Rows are points. The points of each table are mixes of a few directions, plus a little noise. Count the directions of each table, and those that both share. Where both have some left over, give the other angles between the two spaces (their principal angles), to ten degrees, smallest first.

First (6 x 2):
[[ 22 -13]
 [  1  -1]
 [-54  34]
 [ 83 -52]
 [-56  35]
 [  5  -3]]
Second:
[[ 72 -45]
 [-21  13]
 [-58  36]
 [  7  -4]]
Directions: first 1, second 1, shared 1

First (7 x 8):
[[  2  -3 -24  12 -32 -12  -8 -10]
 [-89  26 -49  52 -85  86   1  -7]
 [-23  21  15  19  72  48   9  57]
 [ 93  12 -13 -32  19 -55 -20   1]
 [  1 -16  -7  -2 -32 -22  -2 -23]
 [-67 -55  52  22  52 -12  24  21]
 [ 83  19  24 -70   6 -30  -4 -38]]
Second (10 x 8):
[[-75 -35 -24  47 -56   2   4  -9]
 [ 37  -3 -44  36  12 -44 -21  37]
 [ 87  77  40 -83  68  51   1   3]
 [-95 -10 -26  70 -18  47   6  34]
 [ 36  17  -4  -7  34  -7  -8  25]
 [  7 -36  29 -12  19 -46   7  -8]
 [ 11  -7  54 -51  15  -1  17 -34]
 [-14 -16 -47  27 -75 -24 -12 -25]
 [-67   8  68 -30  13  81  34 -25]
 [ 73   5 -44   0 -10 -60 -26   5]]
Directions: first 4, second 4, shared 4

First (9 x 12):
[[ 34 -20   3   8   9   2 -46 -30 -15   5  -5  52]
 [ -9  13 -15 -19 -10  -5  41  13   9  -5  -1 -42]
 [  5  -7   8  11   5   3 -23  -7  -5   3   0  24]
 [-46  23   5   0  -8  -1  44  39  18  -5   8 -53]
 [-46  16  20  17   0   3  15  35  14  -1  11 -25]
 [-30   8  16  15   2   3   3  21   8   0   7 -10]
 [-12   8  -3  -6  -4  -2  20  11   6  -3   1 -23]
 [ 46 -20 -11  -7   4  -1 -33 -37 -17   3  -9  41]
 [ 58 -21 -23 -19   1  -4 -24 -44 -18   2 -13  36]]
Second (11 x 12):
[[ 14  14 -47  18   6   0  15   8 -22  -5  -5  14]
 [  1   4  60 -13  -8  -9  18  -2  14  12 -27 -15]
 [  7  -3 -32  -1   8   2 -23  -6 -15 -23  25  17]
 [-22  10 -45   9  33  -6 -12 -18 -16 -13  -6  21]
 [ -6  16 -20  10  -9   3  26   6  -4   1   3  38]
 [-11 -38  21 -12 -20  23 -51   9  38   5  36 -40]
 [ 18 -16 -12   5  10  -9  -1   1 -21  14  16 -24]
 [  5   0  95 -27 -24 -12  26  -3  20  14 -13  -6]
 [ 16  21 -42   7   7   7 -11   1 -13 -35 -17  17]
 [-12   2  53  -5 -21   8  12  10  37  17 -34 -25]
 [ -9 -10 -30  10  17  -7   0  -6 -17  14  21   4]]
Directions: first 2, second 6, shared 0; angles 50, 60

First:
[[-35 -35   7  37  -5  19  -8  31 -21  13  22   1  11  38 -26 -18 -62  -2
   29  56]
 [ 52  53 -11 -57   8 -29  13 -49  32 -19 -33  -1 -16 -57  40  28  95   3
  -44 -86]
 [  9  10  -2 -11   2  -5   3 -10   7  -4  -6   0  -3 -11   8   4  19   1
   -8 -17]
 [  1   1   0  -2   0  -1   0  -2   1  -2   0  -1   0  -2   1   0   2   0
   -2  -2]
 [ 11  11  -2 -12   1  -7   2 -10   7  -5  -7   0  -3 -13   9   6  20   0
   -9 -17]
 [-21 -21   4  22  -3  12  -5  20 -12   8  13   0   6  23 -17 -11 -37  -1
   17  33]
 [-19 -20   5  20  -4  10  -5  18 -11   7  12   1   6  21 -15 -11 -34  -2
   15  31]
 [ 35  36  -8 -38   5 -20   9 -33  21 -14 -22  -1 -10 -39  26  18  63   2
  -30 -57]
 [-12 -12   2  14  -2   7  -3  12  -7   6   7   1   4  14 -10  -6 -23  -1
   10  19]
 [-23 -23   6  25  -3  13  -6  22 -14   9  15   1   7  26 -18 -12 -42  -1
   19  38]]
Second:
[[-35 -35   7  37  -6  19  -8  32 -21  14  21   1  11  38 -26 -19 -63  -3
   29  56]
 [ 10  11  -2 -12   2  -5   3 -10   6  -4  -7   0  -3 -12   8   5  19   1
   -9 -17]
 [-37 -38   8  40  -6  21  -8  35 -22  14  23   1  11  41 -28 -20 -67  -3
   31  60]
 [ 12  11  -2 -12   2  -6   3 -10   7  -4  -7   0  -4 -13   9   6  20   1
  -10 -18]
 [-23 -23   5  25  -3  13  -5  22 -14   9  14   1   7  25 -18 -12 -42  -2
   19  37]
 [ 24  25  -5 -26   4 -13   6 -22  14  -9 -15  -1  -8 -26  18  13  44   2
  -20 -39]
 [-14 -15   3  16  -2   8  -3  13  -9   6   9   0   4  16 -11  -8 -26  -1
   12  24]
 [ 32  33  -7 -35   5 -18   7 -30  19 -12 -20  -1 -10 -36  24  17  58   2
  -27 -52]
 [ 31  32  -7 -34   5 -17   7 -29  19 -12 -19   0 -10 -34  24  17  57   2
  -26 -50]]
Directions: first 1, second 1, shared 1

First:
[[ 27   4  21 -15 -12 -70 -24  10   5 -39 -18  30   7  -5 -16  -1  17   2
   -4  37 -35 -11 -18  15 -25 -50  30   5  -4 -25 -29  17]
 [ 17  17   8   0  35 -28  12   6   5  23  10  -5  56   5  -6  32  13   1
  -23 -16 -21 -12  -1  36  15  -2 -22   5  -1  11 -29   4]
 [ 18  25 -15   9  43  -7  20   2 -12   8  -6   5  18  10   9  28  10 -14
    2  -4   0   0  -8 -18   2  30  -2  13  19  -7  10  -4]
 [-28 -39   9 -13 -13  13 -15  -2  -6 -20   6  -8 -44  -8  16 -28 -22   5
   31   7 -16   0  12 -32  -2  -2   3 -20  -2   2  14 -15]
 [  5   7   1   8 -73   6 -19  -1  13   2 -21 -10 -10 -15 -20 -13 -31  -3
   -5  12  29   8  11  27  -8 -20  40   2 -22  -2  30   9]
 [-28 -12 -12  11 -26  64   7 -10   4  29  12 -29 -17  -3   4 -14 -25   3
    2 -26  38  11  20   1  17  24 -14  -8 -10  23  27 -10]
 [-12 -11   0   1  13  14   5   0  -6  15   8 -22   2  -2  14   6 -23  -4
   14 -16  -9  -2  16  -9  16  22 -10 -10   1  14  18 -16]
 [  2   8 -12  -1  34   8  15  -6  -3 -17   8  37 -11  18  -1 -10  61   9
  -15   5  15   5 -32 -21 -15  -3 -25  14  19 -15 -41  15]]
Second:
[[-10   2 -18   5 -48  41  -7 -13   6 -25 -10  30 -55   4 -12 -41  28   9
   -7  19  57  20 -21 -21 -28 -14  14  11   1 -19   0  19]
 [ 22  18  -3   0  36 -33   7   7 -10  -8 -11  12  16   5   6  23   8 -11
    5  10 -21  -5 -10 -14  -5  10   8   8  15 -13   2   0]
 [ 24  24  -8   1  32 -31   7   5 -11 -16 -14  22   7   7   3  20  17 -12
    5  17 -12  -1 -17 -21 -13   9  14  13  19 -21   2   3]
 [ -4  -9  12  -4  14 -11   0   7   1  19  11 -23  27  -5   5  16 -21   1
    2 -17 -26 -11  17  18  20   4 -12 -11  -8  18   0 -12]
 [-13 -10  -1   1 -25  24  -4  -4   7   2   3  -2 -16  -2  -5 -18  -1   8
   -5  -4  18   5   2   5   0  -7  -2  -4  -8   5  -1   3]
 [-48 -32  -5   4 -95  87 -17 -20  22   0  11  -2 -64  -7 -18 -70   0  26
  -14  -7  74  22   5  12  -8 -28  -6 -10 -27  12  -1  14]
 [  3   2  -2   1  -1   0  -1   0   0  -5  -3   5  -4   1  -1  -2   5   0
    0   3   4   2  -5  -4  -4  -1   3   3   2  -4   0   2]
 [ 15  14  -5   1  19 -17   4   3  -7 -10 -10  13   4   4   2  11  12  -7
    3  10  -6  -1 -11 -14  -9   5   9   9  12 -13   1   2]
 [-13 -17  14  -4  -1   3  -2   2   6  24  17 -30  22  -7   3   6 -26   6
    0 -21 -18  -8  22  27  24   0 -17 -15 -14  26  -2 -11]
 [ 24  10  15  -5  69 -62  11  16 -11  20   5 -23  65  -1  16  57 -21 -16
   11 -13 -69 -24  14  12  24  21  -8  -5   9  11   0 -20]]
Directions: first 5, second 2, shared 2
